Each row of a before or after table is a point. One or more steps were done to the points. Then noise was added and the rows were shuffled. The steps act on columns, c1 being the first. Name the steps. A step turns or swaps two columns, mirrors them in a line or flattens them onto one, adds a multiple of one to another, or multiplies or shifts one. Angles are multiples of 10 degrees, from the lower column toward the higher: turns from -170 to 170, lines from 10 to 170 but not 90. Use the fewest steps. Two steps may share a column if one is a turn and the other turns, adds or multiplies; they go together, in the order done. Otherwise the lowest column goes first.

Before (9 x 3):
[[ 76  -7 -13]
 [ -9  37  40]
 [ -7  74  -9]
 [  5   1  -7]
 [ -9  11 -13]
 [  1  -8 -11]
 [ -1  -7 -18]
 [ -1  -4 -19]
 [-12  -5  10]]
After, 9 rows:
[[ 75  -8 -39]
 [  0  -7 -55]
 [ -1  -3 -57]
 [-10  74 -29]
 [  5   1 -19]
 [  0  -8 -32]
 [ -9  13 -41]
 [ -7  38 119]
 [-12  -4  31]]
Steps: multiply c3 by 3

Before:
[[ 28 -30 -50  -4 -34 -61 -27 -73]
 [ 52  55 -18  -6  22  20 -48 -49]
 [ 26  47  52  35  28 -28 -16 -10]
 [-49  39  21  55  34 -50 -39 -96]
 [  4  42  41 -15  25  47  16 -42]
 [-29 -59  -6 -36 -76  43  25 -41]
 [-17 -57 -36  61  20  37 -70 -55]
 [-50  40 -45  11 -36 -35 -70  10]
 [ 15   0 -32   3 -39 -64 -29   1]
 [-64  28  11  18 -19 -63 -32 -65]
 [  4 -16  54  31 -81 -55 -11 -37]
 [ 39  -6 -22 -14  13   8 -97 -79]
 [-59 -57  -2 -46  -3  39   5  12]]
After:
[[-72 -20 -27   6   8 -52 -48  18]
 [ 41 -56  19 -17 -10  -9 -32  89]
 [-47 -27  30 -35  48  10 -15  28]
 [ 79  19   1  46  -2 -15   5 -37]
 [-31  25 -25  15   1 -66 -98  45]
 [-25 -34  23  17  43 -63  16 -10]
 [-12   8  -9  -4 -50  43 -30  49]
 [ 54  37  31  36 -69 -59  25  -7]
 [-12  40 -27   4 -53 -16 -26  94]
 [  4  16  87 -31 -42   8 -11  66]
 [ 24 -59   1 -57  41 -41 -38  99]
 [ 42  42 -42 -62  -1 -66 -70   7]
 [ 22 -62 -19 -10 -52  29 -69  20]]
Steps: turn c1 and c2 by 150 degrees; turn c3 and c5 by 30 degrees; multiply c4 by -1; turn c6 and c8 by -130 degrees

Before (14 x 12):
[[ 35  -4  14   5 -44   1 -26   6   0  27 -11 -11]
 [-12 -33 -18  23   3 -21 -31  -8   6 -33   6  -2]
 [ 17 -20   2  13  16  33 -32 -53  61  16   4   0]
 [  2  67  27  29  11  -5 -31   3   0  -7  27  11]
 [-22  -2  20  19  15   6 -35  32   1   7  32 -19]
 [ -8 -32 -26  29  28 -15  28  15  -7 -21   0   9]
 [ -5  40  29 -55   3  35 -37  25   3 -24  30   9]
 [  6 -25   8  -7  16 -25  19   9  41 -19  77 -11]
 [-27 -32   3   4  -9  13   4 -42   8  -5   3 -38]
 [-28   1   2   7 -31 -25  -8  32  24 -25   5  -4]
 [ 28 -19  25  31 -28  37  15  -6  -3 -19   3 -77]
 [-21  36 -40   1   5  21 -14  13   1 -32  -6 -31]
 [ 32 -20  24   6  10  18 -12  23 121 -32  -3  11]
 [-23  35  20   9  20 -28 -24  28   4 -29  -6 -60]]
After (14 x 12):
[[  -9   -3   19   19   15    6   36   32  -20   -1   23  -18]
 [ -17  -33    2    4   -9   14   -5  -43  -22    5    2  -38]
 [ -10  -33  -18   23    4  -21   25   -8   -9   39    4   -2]
 [  12  -20   24   31  -27   37  -18   -6   25   16    2  -77]
 [ -31    1    2    7  -31  -24    4   31  -18   27    4   -4]
 [ -11   36   19    9   19  -28   18   29  -20   32   -4  -61]
 [-103  -20   23    6    9   18    7   23   72   33   -2   11]
 [  -5   41   29  -54    2   36   32   25   -4   30   21    8]
 [  -8   35  -40    1    6   20    9   13  -19   35   -4  -30]
 [   1   67   28   29   11   -5   30    3    3   13   19   11]
 [   5  -32  -26   29   28  -14  -32   15  -11   16    1    9]
 [ -51  -21    2   13   17   34   34  -53   37  -10    3    0]
 [  12   -3   14    5  -44    1   30    6   32  -22   -8  -12]
 [ -38  -25    9   -8   15  -25  -22    9   19   16   54  -12]]
Steps: turn c1 and c9 by 70 degrees; turn c7 and c10 by -170 degrees; multiply c11 by 0.7
